Each wall is flat, endless, passes through zero and stands at right angles to its row. A trip goes straight from one point to another. List the walls that it crosses, first one first.

Walls:
(1): [  0 -18]
(2): [ 18 -32]
(3): [ 8 60]
(4): [-35   0]
Trips:
[-1 -3] to [-24  14] => 2, 1, 3
[29 52] to [-9  9] => 4
[-32 -38] to [-21  29] => 2, 1, 3
[ 33 -11] to [43 21] => 3, 1
[ 6 28] to [-14 -10] => 4, 3, 1, 2
[ 25 -21] to [-11  23] => 3, 1, 2, 4
[15 19] to [ 2 20] => none
[ 8 13] to [-6 11] => 4
[ -2 -34] to [-11 -18] => none
[16 23] to [-14  20] => 4

Walls:
(1): [ 38 -12   7 -32  34 -21  23 -16  -2]
(2): [  4  33 -35   6 -10  14  49  10 -19]
(3): [ -6  12  26 -34   7 -14  10  21 -31]
(4): [ 23 -26  -2 -27  11 -31  37  24  -3]
Trips:
[-13  19 -15   5  41 -16  25  60  12] to [ -3  20 -21   8   1  40  -1  15 -19] => 1, 4, 3
[ 31  18  17  15  55 -14  12  -8  -6] to [-24  19  10 -52  25 -25  -8 -35  44] => 2
[ -4   9  17 -18  38   8  -5 -29  19] to [ 40 -30 -14  58 -31 -27  20   8 -29] => 3, 4, 2, 1
[ 20  18   8 -11 -33 -19   5  -2 -26] to [ 31  37  12  20 -20  17  41 -23  37] => 3, 4
[-26   8  -2 -28  37  -3  24 -21  -2] to [-27  32  -8  18   0 -49 -33  15  38] => 2, 4, 1, 3
[ -9  15  28 -13  24  23   6  -5  12] to [  1   3  -8 -24  -8   8 -25  39  14] => 1, 4

Walls:
(1): [ 12 -11  -5  31  -3 -47   7 -12  26   8  30  39   2  19 -51 -10 -43  25
 -13  10   3 -35  19  14]
(2): [-12  23   7   8 -21 -14  -3  -6   8   7 -19  35  18  -5  22  15  -1  41
   2 -26  -3  50   2  -7]
(3): [ -8   8 -15 -22  -4 -31  -6  16  -6  -8  28  47  44  41   1  37 -47  -4
 -46   0  13 -31 -25  -1]
(4): [ -8  -9 -16 -20  20  -3 -47  31  21  12 -10 -18 -27 -45  15 -23   3  -2
 -25   2  -8  17 -18   8]
Trips:
[ 14 -15 -10  12  -3  -5   2  12   6  38 -20   0 -44   2  10   6  24   6
  11 -27 -24   9  11  -8] to [-12  26 -30  24 -42 -10 -14  34 -39  34   0   4  30  13 -37   6 -16 -18
  29   7   5 -17   7  -3] => 1, 4, 3, 2
[ 27   6  10 -30   6 -13   2  26   8 -25 -34  14  20 -12  -3 -44   8 -39
  16   4 -14 -20   3 -21] to [ -3   2  16 -21  15 -31  10 -34 -35  -9 -43 -27 -39   7   9  15  37  11
  10   9  10 -27 -14  -6] => 4
[  0 -16   1 -30 -38   0 -10   0   8  49   0  -3  19  51  -6  30 -25  -7
   9 -47 -31  37 -17  20] to [-46 -37 -12   2 -57 -11 -24 -44  29 -16   6  26   3  -3 -25 -46 -25 -13
 -35  42  14  18   1 -25] => 1, 4
[ 23  18  26 -22  24  20 -24  -1 -58 -12  -9 -21 -31   6  22  23  24   3
  25  11  -9   7  12   3] to [-18   8   4  24  30 -12   7  23 -23 -18  30   8  14 -21   3   4  29  23
  21   5 -25  -3  25 -37] => 4, 2
[ 42 -45  28  28   5  10  -1  -7 -21 -56  26  46 -21   4  -1  41 -25 -31
 -15 -26  -6  -8  29   6] to [ -4   3 -19 -16 -32 -11   8 -59 -15 -24 -16  49   5  26  10  21 -19  56
 -40  28  -2  35  17   5] => 2

Walls:
(1): [  0   1  21 -14   3 -13   3 -40  24  11 -21  -9   0  -1   7 -17 -14   6
  -2   3   1 -14  -9  -4  -4  10  13  -9 -22 -11  21  -5   6 -13   4   6
  -7 -11   6   1  -4   7 -11  -2  19  26  14 -10]
(2): [-14   5  12   3   2 -23  13 -16 -10  -5  -4 -15 -34  -4 -15  19 -24  12
  21  -7  20   3 -15  15 -15  26  11   0   2  17   4  -5 -11   9   5  -3
   0 -17   9   5  -7 -11   0  17   6  15   6 -21]
(3): [  2 -29  -1  17  -4 -40 -24  14  14   5   4  -5  -1 -24 -12 -21  14  -4
 -10   5  14  -1  -1  -1 -12  18  -6 -10   0 -11   1 -17 -10  -4 -24 -28
  12   4  -2  -5  18   0  -6  -3   8   3  -3  -9]
(4): [ 17  19   9 -18  -2 -11   2 -13   6   2 -34 -18  24   7  18  31 -30   6
  -3 -13  10   2   0   0  -2 -16 -11  -2   9 -10   2  19  21   7   9   6
 -13   2  -9  -1  26  35 -16   1  28  16  28  -3]
(5): [ 48  -6 -30  12  -6  -2  -1   9   6  18  -1   5  -7 -29 -16   8 -11   0
  -7 -13 -14  16 -22  18  -3 -11   3  -1  15   1   5   2 -11  -8   9 -24
  13  12 -22 -36   8  11 -16   0   9  -8  10   7]
(6): [ 13  -6  -8  -3 -13 -19  -6  18 -19  -9   6  19   9  18 -22  24   6   7
  -1   6  -6  12   7 -18  -4  17  35   0  17  -5 -11  18 -20  18  -6  10
 -16  -1   3  11 -16  12  22  -4   4  21 -20  -1]
(7): [-10  -1   9   0  15   9  18  -6 -20 -12   7  29  10  13  -1  21 -15  -2
  14   0  29  24   4  19   5 -14  -7 -15  12  10  -9 -13  -8  15   8   5
  -4 -14  -5   0 -21  31  14 -26 -17   6   4   8]
(8): [  6  -5  -5  -4   5   2  10   2   2  -5  -4  10   6  16  12   0   1  -4
   3  28   3 -13 -17   6  -4   1  14  12  -8   6  15  -1 -16 -24   7  19
 -21 -11   7  15   1 -14  20  13   1 -11   7 -22]
(9): [-18  -4 -39 -13   5  18   6 -10   7 -11 -13 -33 -10 -21  -7  13  -2 -12
  -1   5 -10  16  12   2  -3   7  21  43   8   4   0 -10  19  11  -1  -1
 -11  24   6   3  -4  -3  11 -20 -20 -11  -5   4]
Trips:
[  7 -19  -2   7  11   1  25  17   4  15  -1  -9  30   8 -24 -12  28  -2
   1  27 -21  12  13   6  14 -26   9   6  -2   1  -5  -3  -4   5 -11 -18
  18  26  -4  22  -8   6  27  -1  19  -7 -27  -9] to [-15   3  -9  17  10  18 -10  -6  23   4  14  -7   4  -8   0  11   9 -21
  -5 -26 -14  -5  34 -12   6 -14   5  12  -7   1   1  -3  21   6  -8  -1
  -4  22  -8  -1  -1  -6  13  14   1 -11  -2 -15] => 5, 8, 6, 3
[ -5  21   0   7 -12  16  -6   9 -18  -3 -12  23   0   0   7   5  10  -8
   3  -4   7   4  24  -7  10  -1   3 -18   0 -14  28 -11  -5   1   6   7
 -15  23  -2  -6  -9   6 -19 -18 -23  10  15  18] to [  1   8  18  14   5   0   7   8  -3  -6 -14  21  -1  -7 -10 -27 -16  -8
 -24 -14   1   6   3 -10  -6  -1 -12   2  12  -7  41   3  14   0 -25  -8
   8   1   0  -7  -7  21 -10  -2   6  -3  30 -18] => 9, 6, 5, 1, 3
[  2   1 -20   3   3 -12  -4 -12   3   3   3  11  16  -9  15 -19  -1 -18
   0 -32   2 -15   1  15 -11  18  23  12  14 -11  -8  -2  -2  10   4   8
   0   0   3  -5  14  -1  24   3   3  -9  15 -15] to [ 12   1  11 -22   7  28 -14   2  16 -19  -2  23 -45  -6  -6  15   9 -19
  26  -3  -1  -3  -9  12 -21   8  -5  -8   8   9  18 -16  -9   4  -9 -14
 -17 -18   0 -16  -1  11 -12   6 -27  -6  -2   4] => 4, 6, 7, 1, 3
[ -1  12 -27   3  -4  12  14  17   7  24   4  14   9 -15   4   0 -15   0
  21 -10   2  -8 -16  -5   5   9  -8  -7  -8  -9   0  -6 -14  10  -1 -18
   4 -24 -17  -6  -2   0   8 -14  -8  21 -12  14] to [ -9  12  -2  -4   8   0  10 -20  12 -16   2  -4  18  -1  -6 -15 -14  -2
  17 -15  -1  14  13  -2  17 -15  -1   8   0   0  17   5 -15  19   6 -17
  13   4  -3  -4   5  10 -10 -44  -5 -11  -5  -3] => 6, 3, 9, 4, 1
[  9 -22   4  34 -15 -12 -19  10 -16 -18  11  12  -2  13  14   4  13   3
  -5  -5  12  -5   8  -3 -11 -21  36  11   7  15   2 -22 -12   7   1  13
 -14  23 -21   0  17 -25   8  -3 -47 -23 -18  20] to [-14 -11  10 -11 -28 -18 -14  19   3 -21   0  -3   7 -23  18   7   0   7
  11   3   3   3 -13  15  -6  17 -16   4  22  -3  -2   6  12   1   0  -9
 -17  -7 -11   0 -24  19   2  -5  -9   6   7  12] => 8, 2, 4
